Every row gives one point. Two turns around zero, p and q, are shown by what they do to some points. Where does a point land after both, in the order given? Backwards means that the second turn is done in reverse. Each puzzle has new turns, and all numbers are rounded.

Turn p:
[  2 -35 -57] => [ 15 -60 -25]
[-24  10  36] => [-33  27  13]
[57 19  0] => [56 18 12]
[19 -8 53] => [-2 23 52]
[ -5  -3 -31] => [  5 -20 -24]
[-48  17  -1] => [-41  12 -28]
Turn q:
[ 18  24 -73] => [-20  46 -61]
[ 17 -22  32] => [ 16 -39   8]
[ 6  9 37] => [ 31 -12  20]
[-40 -10   4] => [-25   5  32]
Where do these land?
p, then q: [34 18 62] => [67 13 25]
p, then q: [ 17  11 -10] => [ 10  -1 -20]
q, then p backwards: [-51  -6 -48] => [-52  16  45]
q, then p: [  1 -22  -4] => [-15 -16   0]

Turn p:
[-22 -28 -24  -7] => [ 15 -37   0 -17]
[ 15  -2 -26   4] => [ 25  -3 -14  11]
[ 17 -52 -13 -26] => [ 40 -27  38   4]
[-39  20   9  47] => [-51 -15 -37   1]
[ 27  39  34 -21] => [-10  59  15   0]
[ 16 -10   6  -1] => [ 6  2 13 13]
[-13  33  14   4] => [-25  22 -15 -12]
Turn q:
[  5  24 -14  47] => [-11  14 -22  47]
[ 0 37 27 12] => [ 13  43 -12   7]
[-49 -23   0 -24] => [-31  -1  42 -28]
[ 18  -3 -10 -24] => [  7 -18 -14 -21]
[ 25 -35  -3 -12] => [ 21 -38   8  -7]
Where do these land?
p, then q: [ 5 22 18  0] => [-15  23  -8  -2]
p, then q backwards: [ 26   5   6 -23] => [-7  3 34  7]
p, then q: [ 37 -32  12  21] => [21 11 17 47]
p, then q: [-18  15   1 -19] => [ -5   3  -7 -29]
p, then q: [-76 -18  -8   5] => [-21 -41  45 -45]
q, then p: [ 26   9 -29  17] => [ 16 -31 -22  13]
